Each point is reached from the start by the listed moves, each made once or not at all, plus a little noise. Say if it took an odd or an even number of moves. Then give how often each move was made.

Moves:
(1): [ 2.32 -2.22]
(2): [2.51 2.68]
Start: [-1.00 -1.77]
Points:
[ 3.87 -1.35] -> even (1, 1)
[-1.02 -1.83] -> even (0, 0)
[1.56 0.83] -> odd (0, 1)

Moves:
(1): [ 2.09  0.13  0.74 -0.57 -0.41 -0.60 -0.62 -0.97 -0.74]
(2): [-0.35  3.02  0.10  0.55 -0.42  0.46 -0.47  0.04 -0.12]
(3): [-1.33 -0.46  4.12  0.95 -1.52 -0.04 -0.13 -0.26  1.25]
(4): [ 0.15 -0.56 -0.13  2.04 -0.21  0.31  0.50 -0.10  0.06]
(5): [ 0.25  0.12 -0.44 -0.28  2.40  0.38 -2.79 -0.47  0.53]
(6): [ 0.45 -0.32  1.99  1.26  0.30  1.93 -0.30  2.44 -0.93]
(7): [ 0.45  1.36  0.67  0.00  1.86 -1.20  1.45 -0.25  0.70]
(8): [ 0.55  0.75 -0.13 -0.64  0.13 -1.42 -0.68  1.48  0.41]
Start: [ 0.88  0.73  1.33  0.13 -0.78 -0.17  0.31 -0.62 -0.38]
Points:
[ 1.74  4.96  6.31  0.70  1.11 -1.22 -2.12 -2.84  1.25] -> odd (1, 1, 1, 0, 1, 0, 1, 0)
[ 0.59  3.42  6.66  3.94  0.11  1.36 -3.60  2.07  1.34] -> even (0, 1, 1, 1, 1, 1, 0, 1)
[-0.18  2.38  7.78  4.92 -2.73  2.41  0.14  1.41 -0.18] -> even (0, 1, 1, 1, 0, 1, 0, 0)
[ 0.70  0.67  6.81  1.44  0.81  0.91 -3.52  2.62  0.91] -> even (0, 0, 1, 0, 1, 1, 0, 1)
[ 2.05  3.34  7.67  1.98 -0.17  1.92 -3.82  0.23 -0.54] -> odd (1, 1, 1, 0, 1, 1, 0, 0)

Moves:
(1): [ 3.24  0.47 -1.83 -0.77 -2.18 -1.41 -1.40  0.96 -0.98  0.95  1.26  0.53
  0.32 -0.50  1.22  2.32]
(2): [ 1.12  1.64 -1.72 -0.38 -0.30  1.31  0.65 -1.89 -0.92 -2.02  1.58 -0.60
  0.81  0.15  0.46  0.17]
(3): [-0.17  0.97  4.01 -1.34 -0.04  0.32  0.48 -0.49  1.33 -0.12  1.79 -0.18
 -1.28 -1.80 -1.74  0.50]
(4): [ 0.09  0.75  1.54  3.16  0.22 -0.02  0.14  1.33  0.20  0.31  1.29  0.64
  0.03  0.32 -0.10 -0.85]
(5): [ 0.17 -1.95 -0.97  0.86  1.41 -0.57 -1.28  0.60 -2.60 -0.30 -0.14 -0.23
 -1.95 -0.43 -1.18 -1.42]
(6): [ 0.34  0.95  0.40  0.33 -0.09  4.52 -2.65  1.59 -1.79 -0.23 -2.07 -1.03
  1.88  1.05  1.14  0.73]
(7): [ 3.69 -1.67  0.05 -0.04  1.67  0.35  3.20  2.08  0.15 -1.21 -1.06 -0.92
  2.00 -1.17  1.40 -1.15]
(8): [-1.29  2.29 -1.42 -0.12 -0.45 -0.85  0.25  3.29  0.04 -2.38 -1.18  0.50
 -0.45 -1.19 -2.68 -0.12]
(9): [ 1.44  0.65  0.57 -0.76  1.49 -1.44 -2.02  0.56  4.60  0.63  0.45 -0.81
 -1.09 -0.01  0.83 -1.45]
(10): [ 0.59  0.64 -0.05  0.87  3.19 -0.98  1.07  1.21 -2.09  3.68  1.10 -0.11
  1.86 -0.86 -1.33 -1.52]
(11): [-0.06 -2.30  0.80 -1.28 -0.24  1.15  0.64  0.17  2.02 -0.16  3.31  0.64
  2.16  0.14 -0.26 -0.13]
(12): [ 1.23  0.47  0.08 -0.32  0.22  0.97 -0.66 -1.53 -0.60 -0.06 -1.20  2.70
  1.19  0.58  0.16 -0.35]
(13): [ 0.09 -0.77  0.23 -0.59  0.98 -1.89 -0.21 -1.42 -1.13 -2.43 -1.45 -0.27
  2.95  0.93  0.72  1.41]
(14): [ 1.62  0.33  1.02 -2.92  0.59  0.22  0.21 -0.07 -1.38 -0.56  0.06 -1.10
  0.00  4.40  0.79  0.53]
Start: [ 0.26  1.64 -1.39  2.46 -1.11 -0.95 -0.97 -2.49  0.04  1.35  0.36  1.49
  1.13 -0.29  4.29  2.65]
Points:
[ 3.14  2.34  3.52  3.66  3.19 -0.95  4.82  5.12  1.65  1.49  5.61  2.06
  5.48 -4.81 -0.50 -0.65] -> even (0, 0, 1, 1, 0, 0, 1, 1, 0, 1, 1, 0, 0, 0)
[ 6.25  3.61 -2.06  3.13 -3.50  5.63 -4.19 -1.85 -1.99  0.15  4.48  4.47
  7.54  1.53  7.07  4.63] -> even (1, 1, 0, 1, 0, 1, 0, 0, 0, 0, 1, 1, 0, 0)
[ 1.80  0.11  1.32  0.00  0.61  3.85 -3.34 -3.87 -3.03 -3.94  3.35 -0.08
  5.75 -0.25  3.31  3.89] -> even (0, 1, 1, 0, 1, 1, 0, 0, 0, 0, 1, 0, 1, 0)
[ 5.43 -0.40 -2.31  5.44  2.93 -1.78  1.63 -1.85 -4.31 -4.29  0.64  0.07
  5.07 -0.42  5.56  0.74] -> odd (0, 1, 0, 1, 1, 0, 1, 0, 0, 0, 0, 0, 1, 0)

Moves:
(1): [ 1.55  0.77 -0.13 -0.42  1.03 -0.02 -0.24 -0.72 -0.97 -1.02  0.55 -0.39
 -1.22  0.04 -1.04 -0.08  0.74 -0.20  0.17 -0.16 -0.41 -0.05  1.62 -0.80
 -1.25 -0.45 -0.78]
(2): [ 0.00  2.27 -0.48 -0.53  0.25 -0.52  0.45  1.83  0.95  0.45  1.22 -0.11
  0.33  1.26  0.34  1.45  1.13 -0.32 -0.84 -0.79 -0.95  1.16 -0.04  0.74
 -0.68  0.82 -0.09]
(3): [-0.17  0.33  2.57 -0.43 -0.06 -0.57 -0.34 -1.08  0.18  0.15 -0.48 -0.56
  0.86  1.78  2.32  0.13  0.82 -1.00 -0.26  0.41  1.36  0.14  1.74 -0.43
  0.19 -1.28  0.54]
(4): [ 1.45  0.84  0.23  1.50  0.59  0.68 -0.93 -0.75  1.94 -2.42  0.70  0.57
  0.15  0.87 -0.09 -0.29 -0.54  0.54 -0.53 -0.15 -0.69  0.32 -0.59 -0.04
 -0.62  0.52 -0.03]
(5): [ 0.77  0.11  0.16 -0.55  0.67  1.11  0.86  0.38 -0.36  0.50 -0.90 -0.47
 -0.98 -0.24 -1.45 -0.29 -1.38  0.12  1.19  0.66  2.28 -1.49  0.58  1.03
 -0.35  1.80 -1.14]
(6): [ 0.22  1.02 -0.27  0.43 -0.05  0.53 -0.56  0.79 -0.37 -0.63 -0.67 -1.59
  0.40 -0.56 -0.02  0.95  0.45  1.49 -0.71 -0.78  0.70  0.32  0.27 -0.20
 -0.69 -0.39  1.07]
(7): [-1.24  0.18 -0.70 -0.06 -0.88 -0.05  0.18  0.26  0.11 -0.88  0.39 -0.07
 -0.14  0.15 -0.16  0.17  0.36 -0.51  0.26  0.33 -0.03 -0.86 -0.23  0.39
 -0.12 -0.72 -1.00]
(8): [ 0.59 -0.34  0.62 -0.01 -0.54 -0.86 -0.25  0.58  0.27  0.71  0.26 -0.01
  1.17  0.52 -0.44  0.22 -0.82  0.19  0.02  1.03 -0.94 -1.60 -0.84  0.43
  0.48 -0.63 -1.17]
(9): [-0.42 -0.77 -0.33 -0.40  0.77  1.39  0.19  0.22  0.41  1.14 -0.28 -0.51
  0.96 -0.50 -0.34  0.10  0.10  1.25 -0.31  0.80 -0.23  0.67 -0.78 -1.49
 -0.43 -0.58  0.53]
(10): [-2.12 -1.39  0.30  0.80 -0.66  2.90  0.75 -0.73 -2.41  0.98  1.00  0.43
  0.67 -1.29  0.05 -1.08  1.13  1.11 -0.95 -1.11 -1.65  1.49 -0.45  1.09
  1.28 -0.62  0.04]
(11): [-1.26 -0.47  1.45 -1.24  0.58  0.25 -0.73  0.85  0.46 -0.46 -0.95  0.44
  0.43 -0.22  0.97 -0.70 -0.91 -1.65 -0.98 -0.69  1.25  0.63 -0.37 -0.88
  1.15 -1.46 -0.93]
(12): [ 1.13 -1.04 -0.05  0.36  0.39  0.38  0.30  0.55  1.46  0.20  0.06  1.33
  0.24  1.01  0.57  0.98 -0.79  0.01 -0.24 -1.13 -0.86 -1.48  0.44 -0.31
  0.51  0.54  0.65]
(13): [-0.70 -0.07 -0.09  0.19  0.66 -0.85  0.59  0.59 -0.33  0.76  0.21  0.23
  0.64  0.02 -0.37 -0.03 -1.05 -0.40  0.71 -0.73  0.12  0.14  1.21 -0.52
 -0.30 -0.81 -0.03]
(14): [-0.32  2.45  0.04 -1.44 -0.85 -0.56  0.53 -1.92 -2.22 -0.84  0.04  0.49
  0.57  2.25 -0.47  1.33  1.06  0.28  1.37 -0.07 -0.36  1.40  0.38  0.79
  1.24  0.22  1.29]
(15): [ 0.17  0.52 -0.48  0.99  0.50 -0.26 -0.14 -1.03  0.57 -0.43  0.83  0.84
 -0.76 -0.38  2.75 -1.14 -0.15 -0.19 -0.59  1.35  0.70 -2.37 -0.83  0.34
  2.95 -1.08  0.67]
(16): [-1.05 -0.34  1.29  0.66 -0.80 -0.77  0.13 -2.09 -0.32  1.12  0.23  1.68
  0.95  0.60  0.61  3.26  0.52 -0.15  0.81 -0.36 -2.67 -0.08 -3.02 -0.51
 -0.72  0.04 -0.85]
(17): [-2.17  1.31  0.23  0.97  0.04 -1.35  0.58 -0.90 -2.48 -0.83 -1.25  0.49
  2.21  1.15 -0.93  0.48  0.70 -2.71  0.27  0.72  0.60  0.55 -1.04 -0.93
  0.38  0.18  2.35]
(18): [-0.05 -0.89  0.69 -0.11 -0.44 -0.14  0.63 -0.44  0.47 -0.44  0.12  0.22
  0.11 -0.81 -0.01 -0.35  1.15  0.59  0.85  0.46  0.23 -1.09 -1.78  0.62
  0.53  0.65 -0.24]
(19): [ 0.94 -0.03 -0.20  0.19 -0.65  0.89  0.35 -0.73 -0.13 -0.41 -0.39 -0.63
  0.02  0.23  0.52 -1.08 -0.33 -0.25  0.66 -0.16  0.06 -0.22 -0.54  0.27
  0.39  0.02 -1.09]
(20): [ 0.26  0.21  0.19  1.33 -0.40 -0.34  1.02  0.18 -0.05 -0.19 -1.14 -0.70
  0.64 -2.44  0.63  1.04  0.06 -0.08 -0.17  1.62 -0.57 -0.69  1.32 -0.36
  0.01 -0.16  0.32]
(21): [ 1.28  1.11  0.90  0.25 -1.52 -0.45  0.30 -0.44 -0.46 -0.07  0.43  0.61
 -0.25 -0.01  0.54  0.68 -0.05 -0.91  0.76 -0.10  1.07 -0.27  1.19 -0.34
  0.25 -0.65  0.54]
(22): [ 0.14 -0.63  0.52  1.43 -0.01 -0.97 -0.64  2.74  1.36  0.93  1.69 -1.64
 -0.37  0.04 -1.92  2.70 -0.05 -0.73  1.37  1.11 -2.22  0.02  0.63 -1.32
  1.98  0.16  0.15]
(23): [-0.44 -0.09  0.32 -0.86 -0.29 -0.07 -0.76  1.44 -0.75  0.55 -0.29 -0.05
  0.94 -1.42  1.73  0.31 -0.45 -0.70  1.31  0.43 -0.08 -1.04  0.27  0.20
 -0.18 -0.88 -0.11]
(24): [ 0.83 -0.41 -1.11  0.34  0.41  0.44 -1.16 -0.12  1.31  0.68  0.47 -0.08
  1.17 -1.29  0.67  1.24  1.00 -0.77 -0.22  0.01  0.30 -0.91  0.26  0.76
  1.69 -0.68  0.30]
Start: [ 0.36  0.64 -0.35 -0.66  0.70  1.52  0.18  2.46 -0.79  1.31  0.82 -0.60
 -1.54  1.33 -0.87 -0.50  0.57  0.31  0.30 -0.55  0.03 -0.55 -0.69  1.08
  1.13 -1.38  1.46]
Points:
[-1.39 -1.91 -0.95  2.55  0.21  6.38  1.43  5.87 -0.38  3.40  1.43 -5.04
  0.91 -5.57 -3.43  3.96  3.29  2.90  1.62  2.61 -1.04 -3.03 -0.88  1.71
  4.90 -1.87  1.56] -> odd (0, 0, 0, 0, 1, 1, 1, 0, 1, 1, 0, 0, 0, 0, 0, 0, 0, 1, 0, 1, 0, 1, 0, 1)
[ 1.56  5.60  4.66 -1.97 -0.51 -0.59  1.10 -2.05 -5.35  0.85  0.83  0.45
 -0.22  2.62  3.71  4.20  2.18 -0.76  5.88  0.47  2.95 -4.97  0.85  1.28
  2.75 -4.16  2.49] -> odd (1, 0, 1, 0, 1, 1, 0, 0, 0, 0, 0, 0, 1, 1, 1, 1, 0, 1, 0, 0, 1, 0, 1, 0)
[-2.73  6.49  0.44  0.51  2.16  3.40  4.37  0.84 -6.35  0.67  0.39 -1.17
  2.74  3.62  1.08  3.60  3.69 -0.80  0.22  0.49  0.70 -1.69  3.51  0.41
  3.76 -3.87  5.83] -> even (1, 1, 1, 0, 1, 1, 1, 0, 1, 1, 0, 1, 1, 1, 1, 0, 1, 0, 0, 1, 0, 0, 0, 0)
[-0.10  4.15  3.94  0.49 -0.01  4.75  1.03  1.08 -6.54  1.17 -1.11 -4.72
  3.61  0.29 -1.33  4.95  4.00 -3.73  2.54  1.70  2.06  1.00  4.09 -1.79
  6.87 -5.31  4.72] -> even (1, 0, 1, 0, 1, 1, 0, 0, 1, 1, 1, 0, 0, 1, 0, 0, 1, 0, 1, 1, 1, 1, 0, 1)
[ 0.49  3.08  2.63 -0.14  2.06 -1.37 -0.12  6.63 -0.98  4.09  2.38  1.46
  2.61  2.30 -1.12  9.49  0.03 -8.13  4.62 -1.49 -1.56 -3.38  1.02 -1.82
  3.55 -2.79  1.45] -> even (1, 1, 0, 0, 1, 0, 0, 0, 0, 0, 1, 1, 1, 0, 0, 1, 1, 0, 0, 0, 1, 1, 1, 1)
